Each point is reached from the start by the listed moves, each made once or not at all, plus a little noise. Say if it took an odd or an even number of moves. Then give how often each move was made.
In the rows, zero is written as 128.

Moves:
(1): [126  80 128 173 120 124]
(2): [248  90 123 143 159 105]
(3): [129 105 156 164  91  77]
Start: [103 134 122 130 128 112]
Points:
[223  94 116 143 161  87] -> odd (0, 1, 0)
[106 111 152 168  94  63] -> odd (0, 0, 1)
[221  47 118 188 153  88] -> even (1, 1, 0)

Moves:
(1): [163 151 113  67 146 103 144]
(2): [125 128 133 102 112 127  89]
(3): [147  90 166 142 124 139 111]
(4): [104  75  98 112 125  92  74]
Start: [104 157 132 136 123 137 117]
Points:
[ 96  65 145 109 101 113   7] -> odd (0, 1, 1, 1)
[104 156 132 136 125 137 115] -> even (0, 0, 0, 0)
[131  88 131  48 119  86  23] -> even (1, 1, 1, 1)
[100 159 137 111 106 137  78] -> odd (0, 1, 0, 0)

Moves:
(1): [112 126 107 164  97 121 124 131 111 117 111]
(2): [ 85  72 128 106 195 126  98 155  84 161 166]
(3): [134 151 145 127 121 116 123  70 133 151 143]
(4): [133 145 135 102  88  93 102 107 153 148 185]
(5): [ 95 101 143 122 105 140 132 117  63 138 128]
(6): [185 133 128 158 155 121 130 117 146 137 113]
(7): [138 124 127 126 135 176 137 110 129 149 117]
(8): [ 92 104 149 125  88 152 159 117 116 156 105]
Start: [133 155 111 125 148 142 123 152 130 134 110]
Points:
[ 59 143 152 127   7 123 125  54  65 202 140] -> odd (1, 0, 1, 1, 1, 0, 0, 1)
[102  97 111 102 225 188 101 162  87 188 136] -> even (0, 1, 0, 0, 0, 0, 1, 0)
[ 86 141 171  87  43 177 134  31  87 237 147] -> odd (0, 0, 1, 1, 1, 0, 1, 1)
[ 19  48 147  94 152 176 129 156   9 205 126] -> odd (0, 1, 0, 0, 1, 0, 0, 1)
[ 90  50 145 122 189 215 142 126  31 237  97] -> odd (0, 1, 0, 0, 1, 1, 1, 1)
[143 133 105 186 123 141 124 135  68 144  76] -> odd (1, 0, 0, 0, 1, 1, 0, 0)

Moves:
(1): [124 153 128 135 102 110 129 154 147 195]
(2): [133  84 161 134 138 144  84 127 132 109]
(3): [131 119 107 125 140  98 147 176 115 117]
(4): [116 137 111 125 154 112 127  86  94  88]
(5): [100 185  77 168  92 133 140 136 132  98]
(6): [124  85 116 115 141 156  89  84 131 125]
(7): [ 91 108 163 107 106 119 176 123 121 157]
(8): [116 149 146 154 107 145 163 159 103 138]
(9): [147 110 140  73 117 132  69 128 132 102]
Start: [142 127 126  76  99 155 146 133 154 146]
Points:
[ 89  87 110  43 102 111 172 117 121 188] -> odd (1, 0, 1, 1, 0, 1, 1, 0, 0)
[ 85 111 168  75  44 174 191 142 143 249] -> even (1, 0, 0, 0, 0, 1, 1, 1, 0)
[119 158 127  99 105 157 180 122  94 115] -> even (0, 0, 0, 1, 0, 0, 0, 1, 0)
[155  34 155  36 103 190  56 166 126  97] -> odd (0, 1, 1, 0, 0, 1, 0, 1, 1)
[ 68  98 148 113  43 212 156 124 133 134] -> odd (0, 1, 0, 0, 1, 1, 1, 1, 0)
[ 80  92 126  38  54 167  64  77 147 124] -> odd (1, 1, 0, 1, 1, 1, 1, 0, 1)
[139 139 139  44  93 159 122 122  99  90] -> odd (0, 0, 0, 1, 0, 0, 0, 1, 1)
